Each row of a before or after table is a point. One or more steps were done to the points. Then noise was added and the rows were shuffled. The steps act on how far a point lies along the listed directions, d1 being the first. What was done? A step turns or swaps two directions, mirrors them in a line or flattens them onto one, adds a multiple of one to another, or multiplies one. Angles are multiples of 10 degrees, from the lower direction toward the higher: turns from -170 to 170, lines from 10 to 170 but not 90. Use the fewest steps. Two steps may share a direction if one is a turn and the other turns, adds or multiplies; they go together, in the order done. Otherwise the lowest direction goes first.

Directions:
(1): [-0.5  5.2]
(2): [-5.2 -0.5]
Before:
[[-3.2  3.7]
 [-3.2 -5.3]
 [-4.6 -2.5]
 [ 3.4  4.2]
 [-3.8 -3.3]
 [ 2.6  3.7]
 [ 0.0  6.7]
 [ 3.8  6.4]
 [-3.6 -1.7]
 [ 5.8  1.2]
 [-0.5  2.8]]
After, 11 rows:
[[ 1.2  3.9]
 [ 5.3  1.2]
 [ 0.8  3.6]
 [-3.2  6.4]
 [-0.7 -4.9]
 [-2.8 -1.8]
 [-3.6 -2.2]
 [-2.7 -3.0]
 [-5.2  3.6]
 [-1.7  2.7]
 [ 0.7  6.0]]
Steps: add 0.5 times d1 to d2

Directions:
(1): [ 1.8 -4.8  0.1  1.0  7.3  0.5]
(2): [ 2.7 -6.0 -0.2  1.5 -5.0  3.3]
(3): [-2.1  0.3  6.0 -3.5  0.7  5.3]
Before:
[[-1.2 -1.9  3.0 -1.2  0.2  2.4]
 [-1.7  5.4 -1.2  1.1 -1.3 -3.9]
 [-2.2  0.9  1.2 -1.6  0.6 -0.7]
 [ 0.4  3.2 -0.5  0.5 -6.7 -0.4]
 [ 1.9 -7.1  3.4  0.4  0.1  4.8]
 [-0.9  0.9  1.8 -1.3  2.6  1.2]
 [-0.6 -2.2  3.5 -3.1  2.7  4.7]
 [ 1.9 -3.8  5.8 -1.4 -1.9  7.1]
 [ 0.5  0.7 -5.5  1.6 -9.3 -3.6]
 [ 1.1 -0.7  1.4 -0.7  2.8  2.1]]
After:
[[ -1.0   6.9  -0.3  -0.1 -12.6  -1.0]
 [ -0.5   0.3   2.0  -1.0   3.5   1.6]
 [ -2.2   1.2   1.3  -1.7   0.0  -0.7]
 [ -1.2   5.0  -5.4   0.8 -15.5  -3.9]
 [  2.1  -4.3   5.8  -1.3  -1.0   6.9]
 [  0.3  -3.9   3.6  -2.5   5.3   5.0]
 [  2.8 -10.1   3.7   1.0   3.6   4.9]
 [  1.7  -2.1   1.5  -0.5   5.2   2.5]
 [ -0.9  -2.4   2.9  -0.9   1.2   2.2]
 [ -2.3   7.5  -1.5   0.6  -4.6  -4.1]]
Steps: multiply d1 by 2

Directions:
(1): [ 0.5 -0.3  0.7 -3.2 -2.7 -3.0  2.5 -8.5 -4.2]
(2): [ 3.7 -5.8 -2.7  7.1  0.8 -1.0  2.9 -2.3  1.6]
Before:
[[  0.9   2.2  -0.5  -1.5   0.6  -0.6   2.2  -1.0  -1.3]
 [ -6.2   3.1   4.7  -7.2  -2.9  -2.3  -1.2  -7.5  -4.5]
 [ -3.0   2.3   4.8  -2.6  -0.3   0.6  -3.6   1.0  -1.5]
 [ -4.1   4.9   4.5  -9.6  -3.6  -6.1  -1.4  -7.9  -8.3]
 [  2.7 -11.8  -2.4   7.7  -1.5  -2.5   8.6  -6.9  -0.8]
 [ -2.9   3.2   4.0  -4.6   2.1  -0.5  -2.5   5.8  -1.4]
 [ -2.3   5.0   2.9  -2.7  -2.2   1.7  -4.4   7.9   2.0]
 [ -1.5   1.4  -0.2  -2.2   3.5   5.2  -5.3   6.9   4.7]
 [ -1.3   6.6   2.9  -4.5   0.0   1.3  -3.9   8.5   2.4]
 [ -2.4   1.0  -2.6   6.3   4.5   0.0   0.7   6.5   3.0]
 [ -4.1   4.9  -0.8  -0.3   2.6   1.4  -5.3   7.1   4.5]]
After:
[[ 1.7 -2.8 -1.5  1.0  2.6  3.1 -1.9  0.6  3.2]
 [-1.2  0.1 -2.3  3.1  1.4 -1.4 -1.8 -0.2  3.2]
 [ 2.0  1.2  0.9 -0.5 -1.4 -1.9  0.5  0.5  0.6]
 [-1.8 -5.0  0.3  2.7 -0.1  1.5  2.5  4.1  1.2]
 [-1.6 -0.1  4.2 -0.9 -0.7 -0.5 -1.8 -2.3 -2.0]
 [ 0.7  2.4 -0.4 -1.8  0.6 -1.2  1.8 -0.7 -1.0]
 [-6.7  3.2  4.8 -7.3 -2.7 -2.6 -2.0 -7.4 -4.8]
 [-0.3 -0.6  2.8 -1.8  1.0 -2.6  0.2  0.0 -2.9]
 [-4.1  5.2  4.3 -9.6 -4.0 -5.5 -1.3 -7.3 -8.4]
 [ 1.2  0.4  1.1  1.2 -3.4 -1.0 -0.1  0.5  0.6]
 [-1.6 -0.5 -3.0  7.7  4.1 -0.8  1.8  4.3  2.4]]
Steps: flatten d1 and d2 onto the line at 140 degrees

Directions:
(1): [ 0.1  7.6  1.0  1.7 -5.7 -2.4  5.2 -1.8 -4.9 -2.2  2.1  1.4]
(2): [ 0.7  1.1 -8.4  2.1  4.2  0.5  0.4 -4.1  0.6  0.9  6.0  3.8]
(3): [-0.8  2.5 -3.8 -6.0 -1.8 -2.6 -0.1  5.6  0.3  5.2  4.0 -4.8]
(4): [-2.9 -3.2 -3.1  0.7 -4.2 -6.3 -2.0 -5.2  2.6 -4.1  0.0 -4.8]
(5): [ 0.3 -3.6  1.5 -2.3 -1.8 -3.8 -6.3 -0.4 -7.0  1.7  2.2  5.4]
Before, 11 rows:
[[  3.7  -4.7   0.0   0.7  10.4   7.6  -6.3   1.3   1.1   3.9  -2.6   7.9]
 [  1.5   0.9   4.0  -1.5   4.4   3.7   1.7   1.0   1.5   1.4  -1.6  -1.7]
 [ -1.8  -4.0  -5.3   0.7   2.3  -0.6  -2.7  -2.4   0.5  -2.7  -0.5   1.9]
 [  0.5   4.8   3.1   4.3  -3.1   2.2   1.2  -2.3  -2.4  -1.2   0.3   0.5]
 [  2.2   3.6   2.7   1.7  -1.8   1.4   6.2   0.7  -0.8  -1.6  -3.0   2.1]
 [ -1.4   2.7  -0.7   1.5   0.5  -2.1   1.3  -4.6  -3.0  -1.9   3.6   0.9]
 [ -0.2  -2.2   2.9  -0.5  -0.8   0.4   0.8   1.3   1.1   0.9  -2.2  -2.4]
 [  1.2   6.9   7.6   2.3   2.0   5.4   3.2   1.2  -3.3  -1.7  -0.6   6.1]
 [  2.7   5.7  -2.5  -4.3   5.5   4.9   0.6   8.6  -2.0   8.1   4.5   0.2]
 [  3.1   6.6   7.1   2.6  -5.9  -0.3   0.5   3.5 -10.7  -1.8  -3.1   8.3]
 [ -2.6  -2.8  -3.6  -5.2   6.6   3.6  -2.2   6.6   2.1   6.7   0.4  -2.5]]
After (11 x 12):
[[  1.4  -6.5   7.8  -0.8   4.5   5.7  -5.7   3.9   4.1   0.5 -10.4  -0.8]
 [ -0.2   2.4   5.7  -6.2  -2.9  -0.2  -0.9  10.1  -1.0   3.9  -3.0  -8.2]
 [  0.7   1.7   2.3   1.5  -5.1  -2.7   4.5  -1.6  -0.9  -3.7  -3.1   0.4]
 [ -0.2   3.5   2.9   4.1  -4.4   0.3  -0.3  -3.2  -3.1  -1.6   0.4   0.5]
 [ -2.0   2.4  10.4   1.0  -5.3  -1.8  -0.3  -1.2  -2.3  -6.2  -4.2  -0.3]
 [ -1.1  -2.5  -1.2   0.6  -1.0  -1.5   1.0  -2.1   2.2  -0.3  -0.2  -2.9]
 [  0.2  -1.7  -2.8   0.3   5.3   4.2  -0.7   1.5  -0.3  -0.2  -1.0   4.2]
 [ -0.3  -0.1   4.0  -1.3   0.5  -0.2   1.5  -1.3   2.8  -1.3  -2.6  -5.4]
 [ -3.7  -2.8  -0.6  -5.3   3.4   2.3  -1.0   7.1   4.2   4.5  -3.0  -7.2]
 [  0.2   3.2   2.1   0.3   1.7   0.3   1.0  -1.5  -4.9   0.1   2.6   3.3]
 [ -0.1  -0.1   5.0   1.9 -10.3  -8.0  -5.0  -1.3  -8.7  -5.4  -4.0   3.5]]
Steps: turn d1 and d5 by 20 degrees; turn d2 and d4 by -90 degrees
